Rows are points. The last column is the point's height on a tilted bowl or saddle (a function of degree 2), plus a little noise. Along how many of its main directions does it bend up, bend down or stay straight?

Points (10 x 3):
| -4.60 |  0.01 | -3.99 |
| -0.77 | -1.62 | -0.83 |
|  2.29 |  2.72 | -2.73 |
|  3.12 |  1.77 | -2.64 |
|  0.78 |  1.65 | -0.89 |
|  2.66 |  0.35 | -1.37 |
|  1.05 |  2.85 | -2.03 |
|  0.76 |  0.76 | -0.46 |
| -2.75 |  0.49 | -1.60 |
| -0.78 | -2.24 | -1.19 |
Directions: 0 up, 2 down, 0 straight

Points (17 x 4):
|  0.02 | -2.48 |  1.88 | -1.37 |
|  2.80 |  1.11 | -0.08 |  1.06 |
| -0.46 |  3.13 | -3.19 | -1.73 |
|  2.68 |  0.51 |  3.17 |  3.26 |
|  0.29 |  2.09 | -3.59 | -1.33 |
| -1.36 | -0.29 | -1.72 |  0.90 |
|  3.46 |  1.52 | -0.82 |  0.72 |
| -0.48 | -2.10 | -1.53 |  0.50 |
|  1.41 | -0.79 | -0.07 | -0.12 |
| -1.23 | -0.55 | -3.31 |  1.67 |
|  2.38 |  1.74 | -1.76 | -0.52 |
|  0.90 |  3.51 |  1.97 |  1.05 |
|  0.92 |  2.69 |  2.94 |  1.55 |
| -0.60 | -1.19 | -1.05 |  0.38 |
|  1.87 |  0.63 |  3.50 |  2.37 |
| -0.40 | -1.57 | -1.29 |  0.36 |
| -3.55 | -1.55 | -3.85 |  6.25 |
Directions: 1 up, 2 down, 0 straight

Points (26 x 5):
| -1.22 | -1.34 | -1.96 |  0.29 |  1.22 |
|  0.60 |  0.19 |  1.60 |  2.32 | -0.64 |
| -1.33 |  3.07 | -1.29 |  3.14 |  0.58 |
|  0.77 | -0.70 | -0.73 |  1.11 |  1.48 |
| -3.84 | -0.66 | -2.88 | -1.07 |  0.73 |
| -2.64 | -3.42 | -1.34 |  0.00 | -0.32 |
| -0.49 | -2.80 |  4.27 |  1.79 | -2.27 |
|  0.79 | -5.20 | -1.25 | -0.20 |  3.54 |
| -2.11 | -1.04 |  0.89 |  1.78 | -1.31 |
|  1.07 |  3.30 | -2.78 | -6.07 | -4.95 |
| -4.51 | -2.91 |  0.47 | -0.35 | -4.79 |
| -3.36 |  1.13 |  2.30 | -0.33 | -2.85 |
| -1.72 | -1.08 | -0.52 | -0.93 |  0.29 |
|  0.12 | -0.90 |  0.63 | -0.23 |  1.41 |
| -2.07 |  1.41 | -3.26 |  2.49 |  2.49 |
|  0.92 |  0.49 | -0.22 | -2.57 |  0.68 |
|  0.36 | -2.21 |  2.50 | -1.88 |  1.06 |
|  1.58 |  0.42 | -1.81 |  1.12 |  0.47 |
| -1.99 | -1.13 |  0.10 | -2.21 | -1.28 |
| -0.38 | -0.01 | -0.66 | -0.63 |  1.41 |
| -0.44 |  3.80 | -1.66 |  1.09 |  2.89 |
| -1.39 |  3.55 |  3.18 | -1.11 | -0.19 |
|  0.50 | -1.32 | -0.12 | -4.04 | -1.83 |
| -2.45 |  1.15 | -1.57 |  2.36 |  1.45 |
|  0.01 | -0.19 | -0.95 |  1.35 |  1.19 |
| -2.59 | -4.49 | -0.08 |  1.01 | -0.65 |
Directions: 1 up, 2 down, 1 straight

Points (47 x 7):
| -0.74 |  2.27 |  2.10 |  0.26 | -0.69 | -3.44 |  1.36 |
|  1.75 |  1.20 |  2.33 | -3.23 |  0.58 | -0.71 |  1.95 |
|  2.08 |  2.59 |  2.12 | -3.25 | -1.88 | -2.18 |  2.95 |
|  2.54 | -1.35 |  2.82 |  1.57 | -2.08 | -3.01 |  2.44 |
| -1.37 | -1.38 |  2.91 |  1.42 |  1.91 | -1.16 |  1.76 |
| -0.37 | -0.27 |  2.18 | -1.22 | -2.78 | -4.45 |  1.27 |
| -2.37 | -2.76 |  1.41 |  0.32 |  0.07 | -0.13 |  1.13 |
| -2.28 | -2.75 | -0.87 | -1.18 | -3.65 | -1.86 |  1.15 |
|  1.16 | -0.81 |  0.70 | -0.82 | -1.05 |  0.51 |  0.66 |
|  1.68 | -3.89 | -2.17 |  0.53 |  0.20 |  0.74 |  2.53 |
| -0.66 |  0.00 |  0.80 | -0.47 | -3.57 | -1.63 |  0.60 |
| -3.25 |  0.11 | -1.99 | -3.92 | -1.87 | -0.23 |  2.24 |
|  5.71 | -0.60 | -3.06 | -0.37 |  1.77 | -0.98 |  3.88 |
| -1.71 | -2.76 | -0.34 |  0.29 | -2.87 | -2.91 |  0.66 |
|  0.37 | -0.10 |  0.18 |  0.76 |  5.81 |  2.05 |  2.33 |
|  0.26 | -1.73 |  3.31 |  0.13 | -1.80 |  3.79 |  1.75 |
| -0.09 | -3.69 | -2.25 |  0.36 |  2.55 | -2.61 |  3.28 |
|  1.98 |  2.10 |  0.85 | -0.13 | -1.93 |  0.46 |  1.43 |
|  0.87 | -1.43 |  3.73 |  0.89 | -2.41 | -0.75 |  1.89 |
| -2.42 | -0.99 |  2.42 | -2.92 |  3.48 |  0.41 |  2.64 |
|  2.14 | -2.74 |  2.19 |  2.74 |  0.15 |  1.83 |  2.08 |
|  2.48 |  0.76 | -5.67 |  0.24 |  0.95 | -1.58 |  3.04 |
| -0.24 | -0.39 | -2.59 | -0.85 | -1.90 | -3.24 |  0.50 |
|  1.15 | -1.91 |  0.24 | -1.78 | -2.51 |  0.50 |  1.51 |
| -3.20 | -0.43 | -0.29 | -1.72 | -1.52 |  1.67 |  1.25 |
|  0.80 | -1.67 | -0.74 | -0.89 |  2.81 |  1.56 |  1.28 |
|  2.10 | -0.83 | -3.99 | -0.93 | -1.34 |  0.56 |  2.32 |
| -3.36 |  2.58 | -0.96 | -0.95 | -2.49 | -2.38 |  0.83 |
|  0.74 |  1.53 | -0.07 |  1.40 |  0.55 | -0.85 |  0.70 |
|  0.87 | -0.54 |  1.24 | -0.86 |  3.81 | -0.09 |  1.58 |
|  0.61 | -1.03 |  1.78 | -1.41 |  0.76 |  1.77 |  0.65 |
| -0.91 | -1.35 | -0.16 | -4.76 |  0.43 |  0.47 |  2.39 |
|  1.86 |  0.65 | -0.46 | -1.43 |  3.62 | -0.76 |  1.84 |
| -1.12 | -0.48 |  1.37 |  0.21 |  3.68 | -1.08 |  1.95 |
|  0.42 | -0.18 |  0.51 | -1.02 |  1.87 |  4.16 |  0.63 |
| -1.63 |  1.91 |  2.36 | -1.82 | -0.60 |  0.82 |  1.29 |
| -2.00 |  1.62 |  2.54 | -0.96 |  1.29 |  0.06 |  1.37 |
| -0.47 | -0.16 |  2.68 |  0.45 |  3.11 |  1.18 |  1.26 |
| -0.17 | -4.63 | -1.44 |  3.21 | -0.22 |  2.86 |  3.45 |
|  3.37 | -1.34 | -0.32 | -2.43 |  1.82 | -0.89 |  2.32 |
|  3.85 | -0.66 |  1.52 |  1.82 |  2.09 | -0.92 |  2.38 |
| -1.77 | -1.71 |  0.56 |  1.38 | -1.73 | -3.50 |  0.48 |
|  1.52 |  0.54 |  0.85 | -3.60 |  0.89 | -2.12 |  2.07 |
|  0.75 | -0.20 | -0.10 |  0.03 | -1.97 |  4.02 |  1.55 |
|  4.16 | -1.14 | -1.93 | -3.40 |  4.09 |  0.02 |  4.02 |
| -1.95 | -3.11 | -0.29 |  1.65 | -1.93 | -2.57 |  0.93 |
|  4.27 |  2.76 |  0.40 |  1.66 |  3.39 | -3.10 |  4.08 |
Directions: 5 up, 0 down, 1 straight
